Each row of a before or after table is a point. The points were changed in one or more steps. Then noise was added and the rows were shuffled. The steps act on columns, c1 being the first. Write out the steps. A step turns or swaps two columns, mirrors them in a line or flattens them onto one, adds a multiple of one to another, or multiplies or shifts one. Angles are multiples of 10 degrees, from the lower column toward the higher: turns from -170 to 170, lines from 10 to 170 but not 90. Use the fewest steps. Two steps may share a column if one is a turn and the other turns, adds or multiplies; they go together, in the order done. Otherwise the lowest column goes first.

Before (14 x 2):
[[ 37  35]
 [ 14 -58]
 [ 38 -20]
 [  8 -55]
 [ 45 -30]
 [ -3  19]
 [  7  18]
 [ -5 -58]
 [-17   7]
 [ 16 -22]
 [  1   8]
 [ -5 -36]
 [ 16  26]
 [ -6  39]]
After:
[[-11 -52]
 [-25 -51]
 [ 10 -28]
 [ 29 -31]
 [-12  13]
 [ 23  18]
 [  7  38]
 [  4  20]
 [ 14  14]
 [ 32 -43]
 [-16 -33]
 [ -8 -58]
 [ 48  23]
 [  4   6]]
Steps: turn c1 and c2 by -20 degrees

Before:
[[-31 -52  -7 -19 -26  16]
 [-47  -4 -20 -29 -11 -37]
 [ -6   6 -32 -25 -39 -12]
 [-51 -16 -27  -9 -34 -12]
 [-16  39 -24 -21 -23 -16]
 [ 24  16 -15   5  27  54]
 [ 27  -4  -8   6  13   5]
 [ 28  28  18 -10  20  37]
 [ 20  17 -26 -16  30  32]
 [-11 -39 -20 -35 -11  16]
 [  3  -9 -17   5   6  24]]
After, 11 rows:
[[ -2 -24 -32  -5 -36  14]
 [ 20  -7 -27  18 -35  49]
 [  4 -29 -30   4 -12  61]
 [ 15   7 -11   8   7 -15]
 [  8 -17 -19 -19  29 -35]
 [ 35 -17  -3  53 -26   8]
 [ 19 -33 -18  38 -15   3]
 [ -1 -18 -27 -38 -21  21]
 [ 12  -9  29 -30  20 -43]
 [ 26   4   3 -14  23 -54]
 [-16   5  -6   3  15 -23]]
Steps: add 0.3 times c6 to c3; turn c1 and c6 by -130 degrees; turn c2 and c4 by -90 degrees

Before:
[[  1   6  -4 -11  -5  -8   5   8  20  -3  11]
 [ 16  -1  -6  11  10 -11   8  12   7  14  -5]
 [-17  12  11  20   8 -14  19  -2   1 -11  -9]
 [-10  -7  -4 -10 -16 -10  -5  -4 -12  14 -11]
 [ 20   5  19  10  -8  14  -5   6 -15 -13  17]
 [ 20  11   1 -13   4 -12  22   1  16   7  18]
 [  8  11 -13   9  -3  11   1   9 -11 -17  -3]
 [-12  16  -9   1 -16   8  24  23  -1  13  -9]
 [  5   0   6  -9   7  15  -2  20 -12   3   4]
 [ 18  -6   1   9   8 -12  19  10  -8  -7 -16]
 [-11   0  -1  18  -4   0  21  14  -6 -16   0]
 [  0   3  -5   8 -19  -7   7  -1 -14   5   1]
 [-13  -6   4   1 -22  21  17 -12  -6  16  15]
 [  6   8  10  -9 -16   7 -10  21  -2 -18 -20]]
After, 14 rows:
[[ 20  15  19   9 -37  14  -5  11 -44 -13  16]
 [-11   0  -1  18  13   0  21  23 -17 -16   0]
 [  0   9  -5   8 -19  -6   7  -1 -42   5   0]
 [-13 -17   3   1  -2  21  17 -18 -19  16  15]
 [  5  24  12  -9 -25   8  -9  34  -6 -17 -20]
 [-11  48  -9   0   2   8  24  37  -2  13  -9]
 [  8  33 -13   9 -16  11   1  15 -32 -17  -4]
 [  0  18  -4 -11  -7  -8   5  13  60  -3  11]
 [  5  -1   5  -9   0  15  -2  32 -37   3   4]
 [ 16  -3  -6  10 -14 -11   9  20  21  14  -5]
 [-17  37  11  19  34 -13  18  -4   3 -11  -9]
 [ 20  33   1 -13 -26 -12  22   2  48   7  18]
 [-10 -21  -4 -10   0 -10  -5  -6 -37  14 -10]
 [ 18 -18   1   9 -19 -13  19  15 -25  -7 -16]]
Steps: add -1.5 times c1 to c5; multiply c2 by 3; multiply c8 by 1.6; multiply c9 by 3

Before:
[[ 13  -1  13  -6  23  18   4  -4 -16   6   8  18 -18  19   3  19 -11 -17]
 [  6   1  16 -10 -17   6  -4  19 -11 -16   1   8  16 -29  21   9  -7  25]
 [ 25   3  26   9  10   8 -12  -7  -7  -1   1  27  -6  21 -11  18  12 -40]
 [-19  21 -13   1 -15  43  11  -2  10  20 -14   4  -8  20 -42 -30  -9  27]
 [  6  12  12   8  -8  13  22  16 -12 -32 -17  13 -10 -30   7   6   5  15]
 [  6  21   6  -6 -30  -1   7  17 -26 -22 -18   6  -7 -12  11   6 -17   7]
 [ -4  21  28 -12  -1   7 -13   8 -11  -2 -16  -3 -15 -19  18  13  -1  19]
 [ 21   3  -2   3  18  12  -3   4 -10  -5  -9   4  -7  20 -26  33  13  -6]
 [-17  26 -26  15  -6  48   6  -2  17   3  -9 -34   1  17 -23 -42 -10  29]
 [ -4  15   3   0 -25  16   7   7 -14  -3 -17   7   4 -13  37   9   8  26]]
After:
[[ -5  15  -3   4  36  10  -7   4 -15  -3 -13   8 -11  13  37 -17   8 -19]
 [  4  19  -4  15  32   7  -7   9 -27 -23 -12   7 -17   2   9  -1 -18  18]
 [ -3  19 -27  18   5  15  16  -1  -8   0 -12  -3 -21   5  21  -6   0 -32]
 [-18  26  27 -14  20 -43  -7   9  16   3  -3 -32  12 -12 -25 -49 -10 -43]
 [ 27   3 -25 -10 -29  22  15   2  -7   0  -1  26  15 -15 -10  -9  12  58]
 [ 19   1   3   2 -18  34   4   3 -12  -6  -4   6  11 -18 -28 -13  11  -9]
 [  7  13 -13   5  13   4 -16  17 -15 -31 -13  13 -35   6   5 -15   4 -18]
 [-18  20  12  -2  27 -33  -6  -1  12  20 -11   3   8 -22 -41 -43  -6 -31]
 [  8   1 -16  21  24   8  -1   8 -11 -14  -2   8  -9  32  23  -2  -6 -24]
 [ 12  -3 -11   3 -30  19   1  -8 -13   4   7  17   0 -27   2 -19  -6   6]]
Steps: multiply c3 by -1; mirror c4 and c8 in the line at 70 degrees; turn c5 and c18 by -150 degrees; multiply c18 by 2; turn c6 and c16 by -90 degrees; turn c7 and c13 by 160 degrees; turn c13 and c14 by -130 degrees; multiply c11 by 0.7

Before, 10 rows:
[[ 24  24  24  40  17  -3  39 -27 -33  -4  12  44 -20  -5   5  -2 -29  -3
    6   6   9 -14 -14 -34 -34 -19  27 -12 -31  16 -42   6]
 [-20  33  13  17  41   1  -1   1   3   9 -41  32   5  14 -11  11  11   8
   -8 -13  -6 -46 -18  -4  -5  22  34 -16   9 -21  24   9]
 [-14  34 -17  17  13  -1  28  42   5 -15 -21 -18  53  25 -20  12 -15  24
  -25 -41 -12  27 -36  27 -25   5   7  16  51 -39 -37 -17]
 [-29  18 -29  25  -7  33 -45 -12   8 -37  -2 -10  23 -14   2  10  37 -14
    3   6 -12  11  44  -8  17 -29 -32   4 -12  37  -3 -45]
 [ 18   0 -26  52  18  28  36   0 -29 -47  36 -19   9 -27 -27 -15 -23   2
   15  15  27  -3 -32   2  16  30  15 -31  18   4  13 -50]
 [ 25 -24  19   8  10  29  39   2  -7   0 -33 -17  22  -8  19  12  -2   2
   -7 -43  36  25  13 -18 -12  21 -15  17  -9 -22 -51 -10]
 [-33   3   2  14 -27  -3  30 -13  -6   0  26  -8 -17 -36  -4  14  26  25
  -10 -10  42 -37  32   2 -48  -8  -9  55 -17  17  18  13]
 [-18 -19  11  26 -38  -6 -20 -27  19 -21   4 -32  59 -18   0   0  36  -8
   26  13 -19 -33  -8 -10 -16 -27 -30  11 -11 -41  17  -9]
 [ 42  46  11  46 -30   9 -18 -21  14 -25  34   8  36 -11  32   5  15 -12
   36  12 -11  -7 -29   7   3  41  33  51  55  34 -24   0]
 [-27  37  29   5 -37  -6  13 -17   9   0 -29  40  40 -45 -31  -7   1  15
  -38   8  34 -26  27  23 -49  -8   1  49  20   8  21  29]]
After:
[[  2  34 -14  18  44 -19   0   2   5  26 -43  32   5  14 -11  10   9   9
    0 -11  -4 -44 -16  20  -6  16  35  16   8 -20  13  12]
 [  2  24  -8  37  18  21  38 -27 -53 -20  10  45 -22  -4 -22  -1 -30  -2
    4   5  10 -13 -17 -45 -34 -17  26  26 -34  17 -27   8]
 [  3 -16  15  29 -39 -19 -20 -25  30 -34   2 -31  58 -19 -15   3  34 -13
   26  14 -19 -35  -6   8 -18 -13 -30   7 -11 -44  15  -7]
 [  4   6  52  16 -27 -36  29 -14 -11  -7  27 -10 -16 -36  -4  12  24  28
    1 -11  42 -37  34  12 -51  -8 -10  -8 -19  18  11  14]
 [-31  15   1  27  -6 -27 -44 -12  14 -50  -1  -8  24 -13  -5   9  41 -15
    7   7 -14   9  41  -6  15  -6 -31 -30 -12  37  -5 -45]
 [-27 -21  22   9  15  24  39   1 -11  15 -36 -13  23  -8   1  12  -4   0
    5 -42  35  24  10 -52 -10  20 -15  16  -5 -23 -26  -8]
 [ -9  46  51  47 -29  42 -18 -19  23  15  36   7  38  -8  18   5  19 -12
   41   8 -11  -5 -26 -33   2  58  33   2  52  36   1   3]
 [  4  35  12  20  12 -15  24  43   8  -5 -23 -19  56  25  29   9 -15  25
  -16 -41 -13  26 -38   2 -25  17   7 -20  52 -41 -41 -19]
 [  4  34  52   5 -35 -28  14 -18  12  -5 -28  40  40 -44  11  -3   1  15
  -43  11  31 -22  28  41 -52  -8   2  21  23   6  -5  29]
 [-27   2 -34  49  19  13  33  -2 -46 -12  37 -20  13 -28  -6 -15 -20   7
    7  12  28  -2 -30  28  16  62  14 -20  19   6  -7 -50]]
Steps: turn c1 and c6 by 90 degrees; mirror c3 and c28 in the line at 40 degrees; multiply c9 by 1.6; multiply c26 by 1.3; turn c10 and c26 by -40 degrees; turn c15 and c31 by 40 degrees; turn c15 and c24 by -70 degrees; add 0.7 times c16 to c19

Before:
[[ -9 -39  27 -14  -3 -26 -17 -22 -25  -9  -2 -36  15   7  35  21 -20  11
  -10  18  23  27  50   4   5 -20  -3  -4  -5   9   0   4  -6  -6 -29 -17
   -7 -36 -15  -3   6  10 -14 -20  -6   4  -9   9  19 -42 -16  18   2  15
   -5  -5  25  19 -17  -2 -33  12 -16  28]
 [-23 -20  38 -26  10 -27   3 -26 -24  -4 -18 -25 -22 -18  -1  47 -24   9
    6   2  28  41  25 -10 -15  -2 -19   9  -2  -3 -10   2 -28 -21 -24   9
   10  -5  -9  13  23 -14   9 -32  -8   4 -23  -4  26 -49   3   0 -15   8
  -16  15  12  18  -2   7 -31   3 -15  21]
 [ -8  -1 -19  40  16  20  43   3   6 -13  -9 -10   1  16 -17  -4  21   4
   -1 -12   0   5   9 -18  22 -12  42 -34 -44  11  17  22  -5  -9  -6  17
  -13 -15 -22  17 -50  11   7  -5  -1  -5  -6  17  -4 -20   3  -4  19  -4
  -17  16  -1  10 -15   2  12 -21 -17 -34]
 [ 22  30  42  -1   3 -17   1  15   9 -30 -28  17   4 -23 -14  -1   1   2
    2 -17 -16 -24 -12  58  -5   7  -1 -17  33 -21 -22 -13   3   9  -6  30
  -12   5 -19   1  -6 -13   0   5  -8   8  -5  -7 -26  12   6  11 -20  26
    6 -30  19 -29  30  10 -21  22  10  -2]
 [  5 -15 -15  22  -8  31  37  11  33  15   8  -8  -7  20   7   3  -3 -16
  -14  -1 -11  18   2 -23  15 -36  18 -10 -23  19  11  24  15  -5  20  27
   12 -16  -5  -9 -60   1   6  21  -4  -7  -5   3   9 -30   8   2  41  -4
  -13  28  -5  16  -4  -3   0 -13 -25 -48]
 [ 29  42  18 -25  14  -8  -6   9  27  -9 -21  39  29 -17  -4   0 -10 -17
   -5   0   4  -7  -2  24   9 -16   6 -18  37 -33 -41 -36  12   9 -21   2
  -28   2  -7  -4  -6  -8   1  13 -13   1  -6   4 -50  29  11  -2 -37  11
   15 -28   8 -12  40   9 -32  -5   3  -2]
 [  0  31  29   4  -3   4 -17 -14  18   7 -18  40  26  16 -18  -6  -5 -33
  -10  -1  -5  -1  -8  49 -15 -21  14  -2  22 -16 -51 -30  10   1  -3   6
  -33 -25 -10   7 -29  -7  17   5  10  17  -4  -2 -51  19  -3  12 -33  24
    6 -35 -15 -26  38  16 -25  -3   1   2]
 [-16 -53   4 -17  -6 -14 -22 -14  -5 -14  -5 -26  -4  -3  15  39 -11  -1
    5  32  10  12  19  -8  -7 -15  15   3 -17  16  -2   3 -17   5 -44  16
  -26 -26   0   7  22 -12  11 -19 -27  21 -10   8  14 -32 -35 -22  17   9
   -2   4   8  -5  -4   7 -21  -5 -26  32]
 [ 14 -21 -29  45  -3  25  34   4   0 -12   1 -13   9  13   8 -13  29 -36
    6 -12   5   7  -7 -27  12 -16  25 -19 -39   5  11  21  13 -17   9   8
    6  -8  -3  18 -45  19  20   2 -22  -9 -15  -6  16 -17 -20 -16  47  17
   -3  -5   8  18 -11   3  -5 -20 -34 -39]]
After (9 x 64):
[[-17   9 -16  24 -11  33  37   9  33  14 -10  -9  -5  23   4   0  -2 -17
   10  -1 -12  13   1 -26  17 -36  16  -6 -22  19  11  26  16  -6  19  26
   11 -15  -6  -8 -58  -2   6  19  -4  -5  16  -4   9 -29  11   2  42  -6
    7  27  -5  15  -3  -6  -1 -13  18 -47]
 [ -1   3  27 -15  -1 -29 -18 -23 -24 -10   1 -35  14   6  34  21 -20  10
   11  17  27  28  50   5   3 -22  -4  -6  -8  10   3   2  -4  -6 -28 -18
   -8 -37 -15  -2   8  11 -16 -19  -5   3  38   4  17 -39 -14  17   4  14
    7  -2  23  17 -15  -3 -31  12   3  25]
 [  0   3  28   3  -4   6 -18 -15  20   9  16  41  27  17 -19  -2  -5 -35
   13  -3  -4  -3  -7  49 -14 -22  12  -1  21 -16 -52 -30  10   1  -1   5
  -35 -23  -8   6 -29  -6  16   2  16  17 -26  -9 -53  19  -4  12 -33  22
  -17 -36 -15 -25  40  17 -24  -5 -26   1]
 [-11   4  41  -1   2 -18  -1  15   7 -30  27  17   4 -24 -15  -1   1  -1
    5 -16 -16 -24 -14  59  -3   6   0 -16  35 -19 -20 -15   3   7  -7  30
  -14   5 -19   0  -5 -12   0   6  -6   7 -27  -6 -26  10   6  13 -21  25
  -17 -28  19 -29  31  11 -22  23 -49  -4]
 [  9  21  36 -27  12 -30   6 -29 -22  -3  19 -23 -22 -20  -3  50 -26   9
   -2   4  29  40  25 -11 -16   0 -19  11  -2  -2 -11   1 -27 -21 -27  12
   10  -5  -9  11  25 -15  10 -34 -10   5  27  -6  25 -50   5   0 -11   7
   -1  15  10  18  -6   9 -31   2  18  24]
 [ -4  -2   5 -18  -4 -12 -21 -10  -4 -12   5 -27  -4  -1  14  41 -12  -1
   -2  33  10  11  17  -8  -7 -15  14   3 -15  15  -3   4 -15   5 -44  17
  -26 -25  -1   8  24 -11  10 -19 -30  23  54   5  11 -31 -35 -22  16   9
    8   3  10  -6  -4   5 -22  -3  20  31]
 [-22  -5  17 -22  15  -7  -7  11  29 -11  19  34  31 -19  -5   1  -9 -14
   11   0   5  -6  -1  25   8 -17   5 -17  36 -36 -38 -34  12  10 -22   2
  -25  -1  -6  -4  -6  -9   3  13 -12   1 -38   0 -51  30   9  -1 -38  12
  -22 -26   6 -12  39  10 -31  -3 -31  -2]
 [ -5  17 -17  38  14  23  44   5   7 -14  12 -10   2  16 -17  -5  23   6
    3 -12   0   5  10 -18  20 -17  43 -34 -46  12  19  19  -7  -8  -5  16
  -14 -15 -20  16 -48  11  10  -5  -2  -6   1  16  -5 -20   3  -5  20  -3
    3  15  -2  11 -16   2  14 -21  21 -35]
 [-34   4 -28  45  -5  23  33   5  -1 -11  -1 -14   8  14   6 -12  28 -36
   -5 -10   6  10  -6 -24  10 -14  25 -20 -41   4   9  22  12 -19  10   8
    5  -8  -3  18 -44  18  21   1 -25  -9  24 -11  18 -16 -18 -16  45  19
   -5  -7  10  16 -12   4  -3 -18   2 -40]]
Steps: turn c1 and c63 by -140 degrees; add -1 times c54 to c63; turn c2 and c47 by -110 degrees; turn c2 and c55 by 120 degrees; turn c11 and c19 by -170 degrees; turn c26 and c48 by 10 degrees
